Each row is a point. A path goes straight from each point to the next, and from the last back to the first. The post is the endless flat space through its rows: a point in 2 columns, a line in 3, a plane in 4, and so on, so that a path can go around it. How many times does the path go around the post? Going back the other way cancels.

Post:
[[ 6 17]]
Path (21 x 2):
[[-47  45]
 [ -7  58]
 [ 40  55]
 [ 24  11]
 [ 36 -33]
 [-11   7]
 [-46  39]
 [ -9  44]
 [ 29  46]
 [ 12  39]
 [-14  38]
 [-41  18]
 [-24 -27]
 [ 14  -8]
 [-12   1]
 [-10  30]
 [ -9  73]
 [ 28  31]
 [ 23   6]
 [ 17 -24]
 [ -1   5]]
Times around: 2

Post:
[[-18   5  36  12]
 [-17  34  -7  50]
 [-13 -13  32 -64]]
Path, 7 rows:
[[-41   3  10  55]
 [ -1 -15  16 -23]
 [ 27   5  18  18]
 [  0  -5  36  41]
 [  5  11  30 -34]
 [-32  34  56  -9]
 [-75  15  31  37]]
Times around: 1

Post (5 x 6):
[[ 63 -19   7  21 -31 -27]
 [-46  35  -5 -59  20  27]
 [-18  -5   7   3  65  27]
 [ 32 -14  28  26 -37  15]
 [-47  25  27 -27 -10 -25]]
Path (8 x 6):
[[ 35  -5  30 -37   8   6]
 [  5  15  41   5   5 -34]
 [ 37  11  17  22 -26  15]
 [-52  41 -27 -22 -11  34]
 [-27 -11  18  28 -12 -52]
 [-50  50  -6 -34 -25  -8]
 [  7  10  30  38  53 -13]
 [ 33 -17  78  35  29 -11]]
Times around: 0

Post (8 x 9):
[[-51  41 -37  45   7   3  -2 -44  14]
 [-31  33  -8  20  28  32 -31  65  48]
 [-42  17  -5  -3   6  24 -35 -42   5]
 [ 34  21  17 -21  37  31  17  60  76]
 [ -5 -49 -43 -18  17  19  37   4 -55]
 [-25 -36   8   4 -71  14  56 -53 -44]
 [  6  48 -50   8 -12  12 -21  21   6]
 [  5 -43  23 -10  -6 -28  24  -6 -65]]
Path (23 x 9):
[[  7  69 -10  11  35 -14 -41  34 -43]
 [-24   7 -20  36  -2  28 -26  11 -34]
 [ 22  -7 -21  29 -11   4  35 -48 -16]
 [-25 -44  35 -22   6  43 -10  34  23]
 [-19   9 -17  18  27 -15 -41  -1  48]
 [-12  46 -19  29  -8  -7 -41 -41   5]
 [-54 -22   2  44  40  43 -22   1 -26]
 [-37 -60 -26  31  29  29  23   6 -40]
 [ 28 -72 -32  -3  12  47  49  -9  19]
 [-50  -2 -12  23  15 -82 -22 -18 -40]
 [-16  32 -45  -7  57 -18 -26  24  -2]
 [  8  39 -19 -20 -15  -1  34  36 -35]
 [-42   1  -5  13   6  60  18   6  -4]
 [  5  52   8 -27 -30   4 -14  10  -7]
 [-52   3  12 -20 -24  -8  -6  34 -16]
 [ 18  -2 -13 -31 -39 -21  22  53 -13]
 [-30  51 -49 -22 -26   4   1  19 -16]
 [  5  55   1   4  75  25  18  16  33]
 [ 41   8  23  -1  28  12 -41 -31 -27]
 [-48 -10 -22  39  -8  48   6 -20  18]
 [ 12   9 -19  -8 -36  31   7 -43  67]
 [-16  11 -31 -20  -2 -11  45  24  30]
 [-43  24 -50  13  -3   0  20  -3 -16]]
Times around: 2

Post:
[[-33 -49   4   3  18  -4 -43  30  67  18  22  34]
 [-71 -22 -25  13  24  -6 -12 -20   6 -12  10  37]
 [ 16  -5 -43 -38 -53   4  20  40  24 -65 -10 -29]
 [  0 -31   6  14  13   1  -7 -30  28  -1   0  60]
 [ -4 -39   9  -2  29   0  43  11  20  -2  23  15]
 [ 31  16 -40 -24 -22  28 -10  29 -40 -42  19 -22]
 [-45  -8  39 -13  11 -32 -17 -26  55  16  33  37]
 [ 32 -11 -23 -16 -12  25   5   5   9 -68 -19 -71]
 [ 25  16 -54  22 -61  16  16  23 -27 -16  11 -44]
 [-42  35  25  76   3 -13  -5  29 -17 -29   9  56]
 [ 16   6 -56 -15 -21 -35   0  41 -11 -31 -39 -43]]
Path:
[[ 42   6 -44  -4 -26  39  -2   4  21 -11  -8  -6]
 [-37  10  13  25 -17  -8  15  28  28  19  13  41]
 [-58  -8  24 -11  -6 -39  -5  22  12 -20  -5  42]
 [-16 -35  11   9 -28 -41  21 -17  23 -76 -25 -16]
 [  9  32 -30  25 -24 -21  27 -14 -17 -44  34 -15]
 [ -9 -19 -13  13  30 -23  33  28  61  14  -2  25]
 [-71 -13 -22 -34   3   1 -29  -2  43 -24   0  35]
 [  5 -38 -24 -19  18 -15 -17   8 -11 -11 -59   8]
 [-60  17 -12 -13  14 -24   2 -21 -42 -73   7  21]
 [-31   9 -26   1  22 -65  20  -1 -35 -55  22  53]
 [ 10   7 -20  13 -42  12   2 -21  27  20  47 -81]
 [-12  12 -19  -4  -2  -8 -10   5  39  40   5  -7]
 [-23  27 -31  39 -13 -21  34  31  35  -7  -9  30]
 [ 16 -34 -51 -22  -7 -25  40  41  51 -10  15 -13]
 [ -2  26   1  25  17  39 -17 -10  15 -17  24  25]
 [-41 -39  14 -21   9  42 -10 -22  52  -6  29  39]
 [-40 -15  -9  -2 -27  46   1  -8 -21 -42  30   2]
 [  2   2 -13  20 -61 -35 -32  15  15   2  28 -33]
 [-33 -16 -71 -54 -16   5 -29  19  37 -95  -4 -15]]
Times around: 3
